Each row of a before or after table is a point. One or more steps were done to the points. Then noise was added and the rows were shuffled. The steps act on columns, c1 being the first. Name the steps. A step turns or swaps two columns, mirrors them in a line or flattens them onto one, adds a multiple of one to another, or multiplies or shifts one. Angles are multiples of 10 degrees, from the lower column toward the higher: turns from -170 to 170, lines from 10 to 170 but not 90. Use the fewest steps. Two steps may share a column if one is a turn and the other turns, adds or multiplies; they go together, in the order done. Otherwise the lowest column goes first.
In the rows, zero is written as 128.

Before (12 x 2):
[[ 91 153]
 [151 126]
 [208 129]
 [144 140]
 [143 146]
 [185 126]
 [ 80  98]
 [ 77  95]
 [ 83 121]
 [109 104]
 [133  99]
 [123 212]]
After:
[[103  75]
 [122  97]
 [177 154]
 [ 94  99]
 [137 147]
 [194 170]
 [ 81 198]
 [101  77]
 [144 106]
 [131 150]
 [149 137]
 [ 84 134]]
Steps: turn c1 and c2 by 30 degrees

Before (11 x 8):
[[131 136  88 115 159  96 119 128]
 [135 107 127 117 121 113 116 119]
 [122 133 130 135 136 120 135 113]
 [127 134 126 152 125 133 128 115]
 [145 134 125 145 136 114 127 124]
 [122 121  94 127 134 139 122 139]
 [131 140 128 130 123 134 118 119]
 [122 136 131 171 115 118 121 121]
 [122 134 121 133 153 136 124 134]
 [133 126 113 130 126 123 132 126]
 [126 132 130 120 120 135 131 144]]
After:
[[133 126  83 131 127 123 133 127]
 [122 139 137 185 115 118 121 121]
 [126 132 134 118 120 135 130 145]
 [145 133 121 149 137 113 127 125]
 [130 140 128 131 123 133 117 120]
 [130 136   8 111 160  95 118 128]
 [122 121  26 127 132 140 122 139]
 [123 133 105 133 152 136 124 133]
 [123 133 134 136 137 119 135 114]
 [128 134 122 160 126 133 128 114]
 [136 107 124 114 122 113 116 120]]
Steps: multiply c3 by 3; multiply c4 by 1.3

Before, 9 rows:
[[136 144 165 142 146  87 196 121 165  99 101  97]
 [130  86  78 206  56 127 140 157 112  86 177  85]
 [141 171 182 151 126 172 132 149  95 135 144 145]
 [ 89 160 170 133 110 129  95  95 142 172 127 127]
 [108 176 162 145  75 112 134 190 170 130 175 166]
 [135  97  94  96  64  99 164 144 124 192  87 164]
 [176 140 140 188 146 127 140 116 113 198 155  78]
 [ 90 181 101 198  53 187 170 122 156  98 147 130]
 [155 132 112 103 168 124 142 192  89 103  75  74]]
After (9 x 12):
[[159  44 119 109  54 190 171 123 155  97  90 130]
 [166 172 116 133  65  98 164 145 126 190 165 165]
 [ 97  82 143 145  76 114 133 192 170 129  79 164]
 [150 140 124 147 168 125 143 193  89 104 186  75]
 [133 112  70  42  55 128 142 157 113  87  91  85]
 [ 79  80 102  90 146 128 141 117 111 196 138  79]
 [126 100 179 144 110 129  94  93 142 173 101 126]
 [ 77  80 155 141 127 169 130 147  94 136 123 146]
 [112 107 162 127 145  85 196 120 165 102 154  99]]
Steps: turn c1 and c11 by 140 degrees; turn c1 and c3 by 40 degrees; turn c2 and c4 by 140 degrees

Before, 9 rows:
[[216 126 106 100 120  77  77 134 128  99 150 174  79 118 131  82  91 155
  195 106 162 174 104  93]
 [113 102 163 149 116 128 171  82 110 114 112 127 104  85  91 126 139 149
  196 121 100  97  75 147]
 [156  48 177 125 100  93 120 121  93 114 102 179 153 145  72 151 117 103
   65  95 148 106  39  76]
 [147 113 119 152  96 151 117  98  87  91 165 132 175 140 199 163  92 142
   95 155 164 192 169 103]
 [150  31 136  66 129 113 148  97  87 116 141 134 124 139  91 136 151 161
  110 107 198 128 104 121]
 [150 129 140 128 166 189 160 138 182 149 131 116 138 167 165  83  87 189
  121  71 127  83 182 115]
 [129 140 122 118 146 149 138 149 110 116 108 117  95 103  36 134 145 171
  114 162 125 150  94 173]
 [119 133 112 122 132 147 143 139 160 113 196 144 149 175 139  37  88 121
  136  96 175 169 136 152]
 [118 193 152 108 141 153 121 122  79 139 141 170 132  68 145  78  73  98
  218 123 134 143 167  73]]
After:
[[147 113 118 152  33 151 117  98  87  79 187 132 175 140 199 164  92 141
   93 155 164 193 170 101]
 [120 132 113 122 140 147 142 140 159 107 238 144 150 175 139  37  89 121
  136  96 176 170 135 152]
 [119 192 153 109 166 153 123 122  80 142 149 169 132  67 143  77  74  97
  218 123 134 143 167  73]
 [130 141 120 118 181 150 138 148 110 112  96 116  94 105  36 134 145 170
  114 163 125 148  95 173]
 [150 128 140 127 243 189 160 139 181 156 134 115 138 167 164  84  87 190
  121  72 128  82 182 116]
 [216 125 106  99 103  78  78 135 128  89 164 174  80 117 133  81  91 154
  196 105 162 175 103  93]
 [157  48 176 127  44  93 121 121  93 110  86 179 152 144  73 153 116 103
   66  94 149 105  39  74]
 [114 101 161 149  92 129 171  82 110 109 104 125 104  84  91 125 139 150
  196 123  99  96  75 147]
 [150  32 136  67 131 113 147  96  87 112 149 133 124 140  89 135 152 161
  110 106 197 129 105 121]]
Steps: multiply c5 by 3; multiply c10 by 1.3; multiply c11 by 1.6

Before, 13 rows:
[[136  88 123 124 169  88  71 136 177 103 159 124  90 152  88 100 130 141
  162  74 162 143 140 136 129 106 178  57 141 120 167 147 102 123  73 119
  119 107 134 141 135 161 150 141 168 102 121 112  86 132 124 124 144 131
  173 168 119 124 175  92  99 127  92 169]
 [117 144 113 160 176 127 111 127 176  66 126 123 114 110  80 134 136 154
  159 123 193 139 113 171 144 112 165 108 160 121 151 164 106 168 113 108
  117  93  72 171 205 127 121 150 163 129 113 102  95 133 152 169 137 120
  162 136 131 116 160  66 181 105 165 181]
 [136 140  69  62 140  95 162 117 138 172 173 120 201 166 215  96  77 112
  177  74  88 143 114 152 153 150 143  80  91  81 103 180 122  67  63 199
   88 132 136 201 138  65 139  59  60 117 143  83 113  85 159  97 169  58
  128 204 156 130  61  85 129 183 124  65]
 [133  77 131 112 168 124 126 112 178  92 103 143 124 156  80 139 144 128
  121 125 169 100 150  64 137 142 180 121 121  86 162 145  58 129 149 101
   98 100  83 109 152 167 129 136 157  85  75 111 102 107 103 147 173  92
  120 101 145 124 170  52 120 145 117 183]
 [117 199 156 160 163  57 162 115  61 136 155  36  80 135 193 176 167 148
   77 149 161 164  75 121 120 154  49 139 206 123  49 156 100  85 164  69
  134 139 167  56  90 103 131   7  34 207 161  40  93  90 174  85 135 138
  127 164 158 115 136 178  88 115 158  57]
 [176  85 130  95 153 156 114 160 189  86 157 129 118  98  32 110 122 155
  149 130 162 114 144  92 131 143 201 126  84 130 184 158 143 139  86 127
  134 117 149 165 190 164 115 133 154 115 184  81 106 154 104 155 125 146
  126 177  80  89 216 137 141 123 112 198]
 [153 134 151 106 139 136  79 115 162 101 179 114 140 161  51 134 122 118
  149 168 185 161 160 139 147 162 161 112 120  91 131 125  96 131 113 161
   93  62 111 174 148 190 178 131 173 121 116 104 124 139 121 172 137 101
  147 147 123 124 132  93 111 106 137 181]
 [107 119 116 142 165 146 119 110 195  73 149 117  74 146  91  87 153 110
  133 108 105 141 105 136 196 172 163 106 132  82 125 144 118 158 133 121
  125 158 141 142 147 173 126 149 122 130 140 105 125 168 130 156 143 154
  168 106 101 130 159  76 114 124 139 175]
 [139 112 100  68 170 127 162 102 129 167 164 138 172 172 186  89 131 129
  183  63 125 132 123 164 156 111 101  87  95  57  68 120  76  65  13 215
  160 120 125 203 166  49 189  49 109 126 165 124 135  49 108 118 178  95
  138 155 204  81  65  87  98 176 158  74]
 [ 99  82 124 136 201 125  60 158 137 101 131 175 116 112  87  73 143 123
  135  93 145 112 100 141 108 163 127 107 140 129 142 113 102 136 126 135
   77 144  95 154 192 135 103 151 173 126 127  81 106 119 110 147 122 118
  134 112  90 137 132  97 113 100 130 138]
 [121 146 133 150 168 116  80 158 143  57 128 136 142 110 115 121 135 167
  102 112 161 139 129  84 184 140 168 119 139 127 142  97 105 132 161 154
  121  98 101 119 180 165 125 127 160 100 152 141 103 122 142 115 121 156
  160 136  93 170 207 112 107 148 111 168]
 [124  82 129 162 143 124 106 167 149  78 137 120  61 112  65 143  94 111
  127 125 191 117 163  93 216 159 127  55 154 139 161 125 120 127  91 177
   94 109 117 173 136 128 147 176 183 139 124  96 101 142  82 151 174 115
  143 101 115 114 169 151 153 120 140 124]
 [148 218 152 177 201  71 143 126  27 147 177  77  57 120 218 136 110 162
   99 137 100 119 104  96 121 171  98 151 194  75  62 114 131 148 171  92
  144 135 145  37 161 110 140  24  34 193  71  25  46 118 180  78 135 191
  155 182 158 134 122 152 116 126 155  43]]
After, 13 rows:
[[177  87 145  93 169 160 116 161 193  83 153 123 120  93  30 109 122 146
  149 136 144 118 141  93 134 158 200 123  82 132 178 142 147 142  87 127
  132 118 148 166 189 159 114 129 153 114 182  86 105 155 101 151 126 148
  127 176  79  87 219 139 143 122 113 196]
 [137  91 126 126 171  88  69 136 177 107 161 120  91 154  90  99 131 143
  160  76 159 140 141 139 127 112 174  56 137 118 170 130 103 119  72 119
  119 110 139 143 131 159 153 140 171 107 120 115  86 134 120 127 148 134
  178 168 119 122 176  89 101 131  95 171]
 [115 141 135 162 192 126 115 128 178  70 126 124 112 111  79 131 133 154
  158 125 202 135 118 168 149 123 162 110 163 122 151 133 103 166 115 101
  117  96  66 173 208 131 125 153 161 130 109 109  93 134 154 167 141 119
  159 136 132 115 162  62 178 102 162 182]
 [121  81 138 161 141 125 106 165 152  79 140 122  65 107  59 144  93 115
  134 126 198 121 166  91 215 168 123  58 151 139 160 119 120 124  89 175
   90 111 119 174 136 132 146 178 185 135 130 102  93 142  77 153 170 114
  140  99 114 115 166 151 148 119 139 126]
 [108 119 134 144 165 145 116 115 193  71 150 117  71 142  92  94 151 113
  132 113  79 140 106 137 197 183 163 106 132  78 129 124 122 160 129 119
  123 158 139 144 143 169 131 146 124 129 140 109 120 165 130 157 144 151
  167 110  97 136 154  77 114 120 136 175]
 [ 99  84 144 133 185 126  64 158 136 100 139 178 118 103  82  76 140 123
  130  95 158 115 103 136 107 170 128 103 142 127 146  78 101 140 122 136
   73 149  96 151 186 139 104 151 170 130 129  87  98 120 104 144 121 118
  133 105  89 139 131 101 117 101 132 141]
 [141 108 125  67 156 127 165 106 127 167 164 140 169 178 185  95 132 127
  182  65 155 133 121 162 155 123  98  83  94  58  68 100  75  65  12 220
  156 119 127 195 167  49 186  51 103 132 164 132 132  52 104 113 177  91
  135 157 204  83  65  84  94 172 161  71]
 [147 134 143 103 140 136  82 114 160 101 183 112 141 167  47 131 122 115
  146 170 211 161 165 138 142 170 161 108 121  90 125 117  93 126 118 162
   85  60 111 174 148 185 176 130 174 123 115 101 116 134 123 169 140  99
  149 146 123 120 135  92 111 104 138 182]
 [119 198 157 159 170  61 159 111  61 136 159  39  78 140 194 173 168 146
   79 149 152 162  76 120 121 162  49 137 207 125  50 134 101  82 165  65
  132 138 163  51  92 104 136   7  32 205 161  39  93  97 174  86 136 138
  128 166 163 115 137 173  90 116 154  60]
 [148 223 169 180 183  73 148 127  31 142 177  76  53 122 217 141 107 164
  102 137  36 115 105  96 118 184  96 154 195  76  60  73 126 148 173  92
  145 132 145  33 159 102 140  29  31 196  70  28  42 119 179  80 132 195
  154 182 157 129 123 149 114 127 158  40]
 [135 137 135  61 165  92 161 114 138 170 175 119 204 168 214  91  72 112
  179  71 158 142 117 152 152 160 148  83  94  86 106 168 121  69  67 197
   91 134 138 202 136  64 139  56  63 116 144 110 108  85 158  97 171  54
  127 206 159 129  66  85 129 178 123  62]
 [135  77 139 111 172 126 129 113 175  87 105 145 126 152  81 139 145 130
  127 122 199 103 153  68 136 153 180 118 117  88 155 125  57 127 146  97
   97  98  81 113 155 167 132 134 159  85  75 117 103 108 101 147 169  96
  123 103 144 123 166  51 122 142 115 180]
 [119 143 121 146 149 113  79 161 144  61 130 136 143 115 115 117 131 166
  101 107 129 142 131  86 188 149 163 117 141 126 140  85 103 133 164 153
  121 100 100 119 186 162 123 127 161 104 157 138 104 123 140 111 118 161
  158 135  92 172 209 116 105 150 112 168]]
Steps: flatten c3 and c48 onto the line at 110 degrees; turn c5 and c32 by -30 degrees; add -1 times c54 to c21; shift c26 by 10
